Rows are points. The last column is the point's height on a tilted bowl or saddle (a function of degree 2), plus a little noise. Along how many of its main directions does it bend up, bend down or stay straight?

Points:
[[ 18.1   1.5   6.0  -8.9]
 [ 14.9   3.8   8.6  -8.4]
 [-16.4 -32.5 -30.6 -34.7]
 [-15.0 -11.6 -29.8 -18.5]
 [ -9.3   3.5 -10.3  -5.3]
 [ 37.2  -2.1 -13.9 -25.3]
 [-19.6  -3.6  28.3 -18.3]
 [-10.6 -13.8 -16.3 -10.2]
 [ 24.5 -27.4  16.0 -18.8]
 [ -1.9  14.3  17.9 -10.4]
 [  4.5  23.4   4.9 -15.5]
 [  7.2   3.9   4.9  -5.2]
 [ -6.9  -2.1   9.9  -4.5]
 [-15.4  20.4  -3.4 -10.4]
 [  8.6  24.1   2.7 -18.1]
 [ -4.5 -28.1   8.6 -16.5]
 [ -6.1   4.7  34.1 -18.5]
 [  1.2  13.0 -30.0 -21.7]]
Directions: 0 up, 3 down, 0 straight

Points (21 x 5):
[[ 17.4  10.7   4.8  30.8  42.6]
 [ 12.4 -33.6 -24.5  10.3  -1.2]
 [ -4.6   3.7 -16.8  10.7   7.8]
 [-27.6 -12.2  17.0 -15.3  -4.8]
 [  7.1 -44.2 -16.9 -32.8  27.9]
 [ 13.2 -15.7  16.6 -14.0  -2.1]
 [ 17.3  15.8 -29.6  20.5   6.7]
 [ -9.2  10.1  18.5  38.8  40.0]
 [ 14.0   7.9   5.8  15.5  22.7]
 [  9.6 -24.7   6.7 -30.5   9.6]
 [  8.0  -7.9  12.6  13.4  13.2]
 [-13.5  15.8  10.6 -34.5  15.9]
 [  8.9  -9.5   9.5   6.5   8.5]
 [-17.4 -15.7   2.6 -10.9   6.8]
 [  4.8  -9.6  -0.8 -12.2   8.6]
 [-16.5  -1.8  12.3 -24.7   9.0]
 [ 18.6  -5.5  -1.9   0.0   5.4]
 [  7.4 -10.5  -0.7 -22.5  11.6]
 [-11.6  23.5   4.7   6.1   7.7]
 [ -6.9  -8.6  20.1  -4.3   0.2]
 [ -9.3 -26.4  21.9  -3.4  -7.4]]
Directions: 1 up, 2 down, 1 straight

Points (27 x 5):
[[-14.8   8.3   3.2  24.7   8.7]
 [ -7.5 -34.6   4.2  11.9  14.7]
 [-24.4  27.9 -11.5  -8.4  18.8]
 [ 39.9 -11.5 -23.9  33.9  40.6]
 [ 33.6  11.4   2.4  28.8  26.3]
 [-23.4  -4.1  -3.3  -9.8   7.0]
 [ -6.5 -48.3   0.7  18.5  30.6]
 [  8.5 -40.4  -5.1 -14.8  19.9]
 [  8.3 -10.8  -7.5  -4.6   1.4]
 [-11.8  10.2  -8.4 -17.3   7.4]
 [ 25.4   6.8   6.2   5.7   9.0]
 [ 14.9   8.0  11.8   5.3   4.6]
 [ -6.0   1.3  14.1  15.6   3.2]
 [ 11.1   4.3  10.0 -18.2   7.0]
 [ -5.1  -3.3   0.8   9.7  -0.1]
 [-16.8 -10.4  -8.8   8.1   4.7]
 [ 11.8   9.7   2.3  12.6   4.3]
 [  5.4   3.1  -8.5   9.4   1.5]
 [  2.5  -1.8  -6.0  17.1   2.8]
 [ -9.5   9.5 -10.6 -13.2   5.4]
 [  5.6  13.0 -15.5 -19.8  10.2]
 [ 17.5  13.3  10.7 -27.1  17.8]
 [-27.8  40.7 -10.8 -24.9  40.0]
 [  1.3 -16.7 -25.3 -28.1  17.4]
 [-16.1   5.8 -30.3 -13.1  14.9]
 [ 10.2 -11.6  -0.2 -22.2   7.7]
 [ 11.8  26.6   0.0 -21.7  18.4]]
Directions: 4 up, 0 down, 0 straight

Points:
[[-13.7  -7.8  16.8 -15.4 -18.8 -14.9   5.7]
 [-34.3   1.9  -6.9  -0.9   0.2 -15.5  13.7]
 [  9.6  -3.4 -32.6  32.8  29.6  16.8  -8.8]
 [-29.2 -15.6  11.4  34.8   1.5   9.8  33.7]
 [-25.4   3.7 -21.6  10.4 -27.2  12.9  23.4]
 [  1.1  -1.0  25.1  25.5   4.9  11.2   1.6]
 [ -7.2  -6.5   7.5  35.1  16.3  10.0  17.5]
 [-19.1   4.2  22.8  -4.3 -11.9   4.7   7.1]
 [-15.3  49.7  10.1 -14.5  -8.6 -16.8  15.8]
 [ -3.6 -21.8  14.8 -21.8 -21.3 -18.6  16.0]
 [ -3.2  -6.8 -25.1 -11.3  -3.3  28.3  -0.3]
 [ -7.0  -7.0  -6.4 -57.2  12.9   6.8 -33.3]
 [-50.4  19.6  -5.3  -3.2 -29.7 -27.1  19.9]
 [-19.3 -24.6  24.4  10.1   9.9 -14.8  28.5]
 [ -0.4  -3.5  27.7  17.9 -23.1   5.6  -2.4]
 [-18.1  -9.1   2.7   2.7  -9.4  -2.3  13.4]
 [ 18.3  19.8  -5.7   8.4 -24.2   5.7  16.0]
 [ -6.0  -0.1  28.4  17.6  -1.1   2.0   3.0]
 [ 15.5  31.2 -16.2 -24.1  -0.4 -19.9  22.5]
 [ -0.4  16.0   1.8 -18.7  -6.7 -22.2   0.4]
 [  1.4   5.5   5.9  -8.2   3.3  -7.9   4.7]
 [  5.4 -10.1  31.3 -28.9  -2.6  11.8 -17.3]
 [ -0.3  -3.2   9.6   8.5  28.9  -4.4  23.7]
 [ -0.4  -2.1  -2.5  -5.5   4.0   1.2   6.0]
 [  1.9 -30.4 -16.7   6.4 -13.6   5.1   6.4]
 [  9.3  -7.5 -15.1 -13.1 -15.2  -8.3  12.1]
 [-26.6  25.7  34.0  14.8   1.8   7.6  16.6]
 [ -2.0   5.2 -16.6 -11.1 -20.5   3.1  16.5]
 [  5.6  -4.8   5.6  29.2 -21.2  16.5  -7.9]
 [ 12.8 -13.9   4.8 -20.2  23.0  16.1  -4.4]
 [ -1.6  11.2   6.8 -13.4   7.3  -0.7   2.8]
 [ 18.7 -19.5   4.1  18.9   9.6 -14.6  12.1]
 [-40.0  25.7  13.2  23.0   3.5 -13.8  41.2]
 [ 28.3  -6.2  21.0   2.2  -1.2 -21.2  12.4]
 [ 15.8   1.4  -3.0  10.3  11.5   4.1   8.1]
 [ -0.3   9.5  -2.2  14.6   3.1 -19.5   2.4]
 [ -0.7  -8.7 -21.3 -14.9  -1.7  -5.4   1.8]
 [  7.8   1.2 -19.9  -5.4   8.2  -6.0   3.9]
 [  3.5 -40.3  18.0   3.1 -23.7 -11.8  30.7]
 [  8.6 -20.2  -4.5  -8.3 -13.0   5.3  15.5]
 [-22.8 -31.6 -14.2  12.1  12.0 -27.9   8.2]
 [  5.0  -1.5  37.8 -24.0  12.5   0.4 -25.1]]
Directions: 3 up, 3 down, 0 straight

Points (42 x 7):
[[  6.1   2.2  24.7  15.2  -4.8   9.3 -11.9]
 [-21.2 -19.3 -12.7  -5.6  37.0   0.2   3.5]
 [ 18.4  -7.6 -10.4 -13.6  13.7  -9.3   2.1]
 [ 18.8 -18.7  15.3  16.7 -17.6   3.8 -19.3]
 [  0.1  -9.1  33.1  -3.0  21.9  -3.3  -8.1]
 [ 16.1 -24.9 -28.7 -25.4   1.5  22.3 -12.4]
 [ -2.7  -8.1 -12.1  -0.2  10.5  40.9  -7.2]
 [ -1.0 -16.2   0.3   6.0  -1.1 -11.6   2.2]
 [-19.7  16.8   5.7  -6.9 -35.4  11.9 -17.8]
 [ -1.3 -21.1  28.2   0.6  -3.0  23.0 -15.1]
 [ -6.0  -3.7 -23.7 -21.9   3.5   5.9  -4.8]
 [  1.2 -15.2  -3.0   4.6   8.6   7.0   5.1]
 [ 27.4 -11.0  24.0  19.9   1.9  10.9 -23.4]
 [-15.2 -13.6 -23.5 -24.6  28.0 -21.5   4.7]
 [ -1.7  10.7  15.7 -19.3   2.1  -0.4  -4.1]
 [-20.1 -19.1 -13.2 -22.8  -0.7  20.5  -7.7]
 [-32.0  23.5  -3.7  -0.7 -31.4 -23.3 -39.9]
 [ -5.7   8.7  -3.5   8.4  -2.7   0.4   1.4]
 [  5.7   7.7 -32.1 -27.6 -22.0 -22.0 -35.6]
 [ -3.5 -47.5  -6.5  11.2  -2.8 -13.5  -4.6]
 [ 18.6 -13.4  -5.0   8.9   9.6  10.0  -0.8]
 [ -9.8 -30.5   3.8  -3.0  15.3 -20.1  20.5]
 [-16.2 -17.3  14.2  -3.2  22.3   0.8   7.8]
 [ 18.9  -5.2  -0.5   2.0   9.9   9.4   2.4]
 [ 10.4  -8.5   6.6 -21.2  13.3 -15.1   7.2]
 [ 35.5  32.5   7.3  34.2  19.5  -7.6 -38.2]
 [-25.0 -26.9  25.7  -2.3 -13.1 -12.5 -12.4]
 [-31.4   9.8   1.7 -12.0 -37.3  -0.5 -35.4]
 [  0.3   5.0 -25.7   9.3   6.1  10.5  -3.8]
 [  5.3  -2.7  -2.4 -35.0  23.2  13.1  -5.4]
 [ -3.0  14.9  15.5  -5.0  19.8  34.0 -14.8]
 [  4.9 -15.4   8.9  -7.2 -16.6 -13.2  -4.6]
 [ -4.4   6.2 -14.2  12.5  -3.8  -9.3  -4.6]
 [-12.1  -8.8  -2.2  21.8   5.7  -2.5  -7.3]
 [  0.2 -24.1  -0.1   5.7  18.9  -7.9   9.0]
 [-22.9  30.0  30.3  -0.8 -11.9  12.6 -28.4]
 [-10.2  33.7  10.5  -5.9  -4.3   3.5  -7.6]
 [ 20.0  -2.6  22.4 -21.1   0.4  -8.1  -8.9]
 [ 16.2 -31.8  10.1   6.2   0.8  46.9 -21.8]
 [  2.0   1.7  12.5 -19.6   6.7 -13.4   1.5]
 [-10.8 -26.9  16.2 -14.1   7.1  -2.5  12.6]
 [ 10.2  15.9  29.0  13.0  38.0   8.4 -38.4]]
Directions: 1 up, 5 down, 0 straight

Points (46 x 7):
[[-18.1  61.8 -28.8   0.2   5.8 -34.4 -47.0]
 [ -1.7   8.5  -4.9  -1.1  11.4  10.0  -0.1]
 [ 25.3  17.7  -9.8  -3.9  16.1   6.7 -16.3]
 [ 13.9  -9.8  -2.7   9.0  16.9  11.2 -10.6]
 [  4.2  -3.3 -31.2  16.5  -8.0  16.2 -13.7]
 [ 30.3  15.3 -10.2  16.8 -14.7 -23.2  -8.8]
 [-40.7  15.4  -3.0   9.1  27.3  13.9  26.5]
 [-12.6  24.4 -31.9 -17.3   4.2  -9.1 -21.1]
 [ -7.0  10.1  17.8   7.0   1.8  -6.4  -1.6]
 [ 17.3 -14.6  -7.5   3.4 -11.4 -24.6   6.8]
 [-19.4 -11.0 -19.1 -27.1  25.7 -15.0 -38.2]
 [ -0.4 -17.1  17.0 -42.8 -11.7  -3.8  -7.0]
 [-38.6  13.1  -4.9  -6.3 -18.9  -8.0 -20.7]
 [  8.0 -33.1 -16.2  16.3  -8.6   8.7  -3.7]
 [ -2.5  32.1  -7.1 -17.0  14.4  -4.4  -1.1]
 [ -4.1  11.7   0.2   2.9   3.0  -6.3  -0.6]
 [ 18.7  10.3  -0.6 -19.1  -5.8  -2.5  -4.0]
 [ -2.5 -14.9 -25.7 -28.3  17.5  -1.9 -38.1]
 [ -0.7   2.6  -2.1  -9.5   6.8  27.9  -6.4]
 [  7.3 -13.7 -16.7  -2.0 -23.3  17.8 -14.2]
 [  3.2  -6.0  -9.1  11.3   4.5 -16.5   1.0]
 [ 32.5 -44.9   5.7   1.9 -19.8   6.6   2.0]
 [-18.9 -24.2 -31.0  21.2  20.7  23.2  -1.1]
 [ -7.2  -2.9 -14.1 -17.7 -16.1  -1.0 -10.7]
 [ -7.5  15.7 -11.6   9.6 -20.2  10.2  -5.6]
 [-19.2 -10.2 -10.9 -29.0  -7.0  16.5 -22.5]
 [  3.7  -6.0  13.0 -41.0  -1.2   8.3  -7.7]
 [-17.5  -3.9  12.0 -35.5  -3.1 -21.0 -20.4]
 [-20.4 -22.3  -2.1  -9.3   6.7 -14.9 -18.2]
 [  8.9   3.2  -9.4 -10.6   1.0  12.0  -8.3]
 [ 18.1   8.1  18.5 -26.9  24.9  -8.0 -22.7]
 [-31.9   3.5   7.8  24.6  43.7  13.6  36.2]
 [ -7.6   6.9   0.3  15.5  26.3   3.5  10.4]
 [ 12.8   8.7  -4.7 -24.8  20.6  -1.6 -16.3]
 [ 19.1 -15.7   5.9 -20.7   3.6  16.2 -20.6]
 [-45.1 -35.0 -17.4  17.3   5.1   4.1 -12.1]
 [  2.9  -1.0  31.6   1.9   9.1  14.9 -13.3]
 [  1.5  23.1  11.1  -8.1   0.4   6.0   2.8]
 [  9.4  13.9  -1.1   2.7 -11.7 -10.0  -1.9]
 [-11.8   8.0 -27.5   3.1  -7.7  15.7 -10.7]
 [ 12.9  -8.4  -4.0   7.2 -16.4   1.3   2.1]
 [-19.3   5.6   6.4 -23.1 -26.3  10.8  -4.5]
 [ -3.5  12.0   9.6  29.0  49.6  10.9  22.7]
 [ -9.3 -10.3  20.0   5.8  -5.1   5.1  -3.3]
 [ 10.6   1.2 -22.1   5.8   1.6 -14.0  -9.1]
 [ -0.3  12.8  -6.4   0.9  -3.3 -12.4  -3.9]]
Directions: 2 up, 4 down, 0 straight
